Rows are points. Two turns around zero, p and q, are shown by what they do to some points. Where does a point land after both, in the order given? Backwards means that the second turn is done in reverse. Each puzzle has new turns, and all numbers are rounded.

Turn p:
[-5.5  1.4  0.2] -> [-5.4  0.7 -1.7]
[ 4.2  1.3 -1.5] -> [3.8 2.2 1.4]
[-2.8 -3.8 -0.3] -> [-1.2 -3.1 -3.3]
[4.1 1.1 1.6] -> [2.7 0.3 3.6]
Turn q:
[-1.9 -2.6 -3.5] -> [-3.4 -2.2 -2.5]
[-2.6  0.2  0.6] -> [-2.2  1.4  0.8]
[0.0 5.4 2.6] -> [2.6 5.3 1.1]
[0.5 1.2 3.2] -> [1.5 1.5 2.7]
[ 4.1 -4.3 -3.0] -> [ 1.4 -6.1 -2.1]
Where do these land?
q, then p: [ 1.6  1.4 -2.2] -> [ 2.3  1.7 -1.2]
p, then q backwards: [ 1.5  3.2 -0.3] -> [-1.0  2.2  2.6]
q, then p: [ 3.4 -0.6  3.1] -> [ 2.5 -2.5  3.0]
p, then q: [-6.4 -5.5 -2.7] -> [-5.5 -3.2 -6.2]
p, then q: [-0.8 -0.7  3.7] -> [-2.3 -1.3  2.8]
p, then q: [ 0.8  2.2 -1.6] -> [ 1.6  2.2 -0.5]

Turn p:
[-0.7  1.7  4.4] -> [-2.7  0.0  3.9]
[-1.2  4.6 -4.4] -> [-0.8  5.6 -3.2]
[ 2.2 -2.2  1.9] -> [ 1.9 -2.3  2.1]
[-0.3 -4.0 -2.0] -> [ 1.6 -3.1 -2.8]
Turn q:
[ 2.1 -0.2 -3.4] -> [ 2.0 -0.8 -3.4]
[-0.9  0.2  4.2] -> [-0.9  1.5  4.0]
[-4.6  1.9  2.5] -> [-4.9  1.1  2.3]
[-2.2 -1.9  0.7] -> [-1.4 -2.1  1.6]
[ 5.6 -0.1 -4.0] -> [ 5.2  0.3 -4.5]
Where do these land?
q, then p backwards: [ 0.8 -5.7  3.3] -> [ 4.1 -2.8  4.4]
p, then q backwards: [-1.1  3.6  0.2] -> [-1.0  3.2  1.7]
q, then p: [ 3.2  3.1 -3.1] -> [ 2.5  4.1 -2.4]
p, then q: [-2.9 -1.0 -0.3] -> [-1.6 -2.5 -0.9]

Turn p:
[-0.2 -0.3  4.3 -1.3] -> [ 0.5 -0.4  3.0 -3.3]
[ 1.5  2.7 -2.2  3.7] -> [-0.6  0.9  0.7  5.1]
[ 1.3  1.0 -1.4 -1.9] -> [ 2.0  1.7 -1.2  0.3]
[ 3.5 -0.8 -3.6  3.5] -> [ 1.4 -2.2 -1.5  5.4]
[-6.1 -2.6  2.9 -3.9] -> [-3.3  0.0 -1.0 -7.5]
Turn q:
[ 1.3 -2.1  1.6  4.4] -> [-0.1 -0.3 -0.5  5.3]
[ 1.1 -1.7 -3.8 -0.2] -> [-1.9 -3.2 -2.1 -0.8]
[-2.7  6.9 -1.3 -3.4] -> [ 2.8  3.9 -1.7 -6.5]
[ 3.9 -1.1  0.8  1.4] -> [ 1.9 -2.9  0.3  2.7]
[-3.7 -2.0  2.6 -2.2] -> [-2.7  2.5  3.9 -0.7]
Where do these land?
q, then p: [-5.7  2.4  2.4 -0.3] -> [-0.3  6.1  2.5  0.2]
q, then p: [ 3.7 -1.3  1.9  2.7] -> [-0.2 -4.0  1.4  2.8]
p, then q backwards: [ 1.4  0.3 -2.2  1.3] -> [ 1.0 -0.3  0.4  2.7]
p, then q: [ 0.2 -5.9 -0.6 -1.2] -> [-3.8 -4.5  0.8 -1.1]
q, then p backwards: [ 3.3 -1.2 -3.4  0.7] -> [ 0.4 -4.5 -1.5  1.3]
p, then q: [-2.8  5.7  1.9 -3.1] -> [ 4.7  4.1  0.4 -3.9]

Turn p:
[ 0.3  1.2  2.7 -0.2 -1.7  1.8] -> [-0.4  0.7  2.5 -1.7 -2.2 -0.5]
[-0.1 -2.4  0.8  4.1  0.6 -1.5] -> [ 1.6 -1.2  0.9  3.9  0.2 -2.3]
[ 2.7  2.8 -0.2 -2.1  2.5  0.6] -> [ 1.7  1.6 -1.5 -4.0  1.4 -0.4]
[ 1.7  5.3  0.2 -3.1 -2.5 -3.3] -> [-4.2  3.5 -2.6 -3.7 -0.4 -2.6]
[-2.8 -3.3 -4.1  3.8  0.7  3.5] -> [ 2.0 -0.4  2.3  5.2  2.2  4.7]
[-6.3 -4.2 -1.3  2.6  3.6  2.0] -> [ 1.0 -5.5  3.1  4.0  3.8  3.4]
[ 4.5  0.6  1.9 -5.1 -3.2 -3.1] -> [-1.8  1.3 -4.8 -3.5 -5.0 -2.2]
Turn q:
[ 1.2 -0.9 -1.0  4.7 -1.1  6.0] -> [ 5.3 -4.7 -2.5 -0.1  2.1  1.1]
[-1.9 -5.3 -4.1  1.8 -3.4  1.3] -> [ 1.6 -5.0 -2.1 -3.0 -4.8 -0.9]
[ 2.9  0.6  1.2 -0.1  1.3 -4.4] -> [-0.1  3.7  1.6  2.0 -0.3 -3.3]
[-0.5  4.5 -0.7 -2.3  0.6 -2.1] -> [-1.9  4.7 -0.9  0.4  0.2  1.9]
[-2.3 -1.7 -1.2 -1.9 -6.6 -0.4] -> [ 0.9 -0.5  1.7 -5.0 -4.8  2.2]
[ 2.1 -1.6 -0.8 -0.2  2.5  6.0] -> [ 0.7 -3.6 -2.6 -1.7  5.0 -1.0]
[-1.4  2.2  1.3  0.3  3.1 -2.6] -> [-2.5  1.9  0.4  3.8  0.3  0.4]
[ 0.0  2.2  5.4 -2.3  3.6 -3.9] -> [-3.9  3.6  4.5  3.6  2.3 -0.6]
Where do these land?
q, then p: [ 0.6 -0.5 -3.0  0.3  3.1  0.7] -> [-0.6  0.1 -2.2  2.5  2.7  1.1]
p, then q backwards: [-1.9  6.8  3.0  2.0 -2.2 -0.2] -> [ 2.3 -1.5  3.4 -6.0  0.8 -3.5]
p, then q: [ 4.2 -1.4  1.6  3.3 -4.6  0.9] -> [ 5.4  3.5  2.1  0.4 -2.1  2.2]
p, then q: [-0.1 -3.9  2.7 -0.6  2.6  1.1] -> [ 1.6 -1.9  1.7 -2.4 -0.2 -4.0]
q, then p: [-2.6 -2.3 -2.7  1.9  0.5  0.3] -> [-0.8  0.0 -1.0  3.7 -1.6  2.3]
p, then q: [-0.6  0.4 -2.7 -2.2  6.1 -4.2] -> [-4.1 -0.9 -5.2  0.6  0.1 -4.7]
p, then q: [-0.7  1.6 -3.3 -6.5  0.6  2.7] -> [-2.9 -1.7 -3.3 -4.8  3.5  2.5]
p, then q: [ 1.2 -0.7  4.4  1.8 -6.1 -1.2] -> [ 2.6  1.7  4.2  0.2 -5.2  3.1]

Turn p:
[ 4.1 -1.0  0.3 -2.3 -2.8  4.4] -> [-1.1 -1.8  2.3 -2.4 -0.5  5.9]
[-2.4  2.3 -1.3  0.4  7.1  0.8] -> [-1.7 -1.4 -4.3  2.7  5.2 -2.6]
[ 8.9 -1.0 -1.0  4.5 -3.3 -1.4] -> [ 6.9  1.5  6.5 -0.2  1.6  4.4]
[-3.1 -1.0 -1.1  4.0  1.3 -0.9] -> [ 0.0  1.5  0.0  4.6 -0.1 -2.6]
[-2.4 -2.0  2.1 -3.6  0.2 -1.1] -> [-2.6 -1.7 -0.1 -2.4 -2.1 -2.9]
[-1.0  0.2 -1.5 -2.6 -3.4 -1.4] -> [ 1.3 -0.6 -1.4 -1.6 -4.1  0.4]
[-4.2  2.5  2.4 -0.4  0.8 -0.4] -> [-2.8  2.6 -3.0 -0.6 -0.2 -2.5]
Turn q:
[ 2.6  2.6 -3.8  1.6 -1.5 -0.2] -> [ 2.5  2.1 -4.0  1.2 -1.9 -1.2]
[-3.9 -0.2 -2.5  0.4  5.6 -1.4] -> [-3.5 -1.2 -3.0 -2.6  4.6 -2.2]
[-1.5 -1.5  4.8  1.1 -4.5 -0.1] -> [-2.3  0.9  4.5  3.2 -2.1  2.9]
[ 5.1  2.9 -1.8  5.9  0.8  1.4] -> [ 4.6  4.4 -2.0  3.7  1.1 -4.0]
[ 1.1 -3.5 -4.8 -4.3  5.7 -3.9] -> [-0.3 -7.1 -3.5 -4.3  0.7 -4.6]
[ 2.9 -0.7 -2.6  1.4 -2.7  2.8] -> [ 4.0 -0.1 -1.9  3.2 -0.8  1.3]
[ 0.0 -1.1  2.0 -3.2 -0.3  1.8] -> [ 1.1 -1.6  2.6 -1.7 -0.1  2.3]
[-3.9  1.2  5.0 -2.3 -0.9 -0.9] -> [-4.0  1.4  4.1 -2.6 -0.7  2.6]
[-2.4  0.3  3.6 -0.6 -2.2  0.5] -> [-2.1  1.3  3.1  0.0 -0.7  2.9]
Where do these land?
p, then q: [-3.5 -1.7  3.2  2.2  2.0  2.6] -> [-5.5  2.6 -0.4 -0.1  2.0  0.1]
q, then p backwards: [-1.6  3.1 -3.6 -1.5 -4.6 -1.7] -> [-3.5  3.1 -1.4 -2.2 -4.4  1.9]
q, then p backwards: [ 0.3  0.5 -0.3  5.1 -3.8 -2.6] -> [-5.4 -0.6 -1.1  3.8 -1.0  0.9]
p, then q backwards: [-3.6 -0.9 -4.6 -2.5  2.8  5.5] -> [-4.0 -5.5 -4.7  1.1 -2.7 -1.7]
q, then p: [ 3.0  4.9 -0.1  0.3 -4.6  2.5] -> [ 2.5  3.0 -1.1 -2.0  1.0  6.3]
p, then q: [-1.5 -2.9  1.4 -0.5  3.5 -3.9] -> [-3.9 -2.0  1.2 -0.2 -2.3 -3.8]
q, then p: [ 5.2 -3.6  3.4 -2.8  0.1 -3.9] -> [ 0.5  1.4  6.1 -3.9 -3.6 -2.6]
p, then q: [ 2.8 -1.4 -0.9 -0.1  1.6 -1.6] -> [ 1.1 -1.9  2.4  0.1  0.3 -2.2]
p, then q: [-1.1  2.0  1.6  0.0  3.0  3.1] -> [-2.1  0.1 -2.4 -1.8  3.7  0.1]
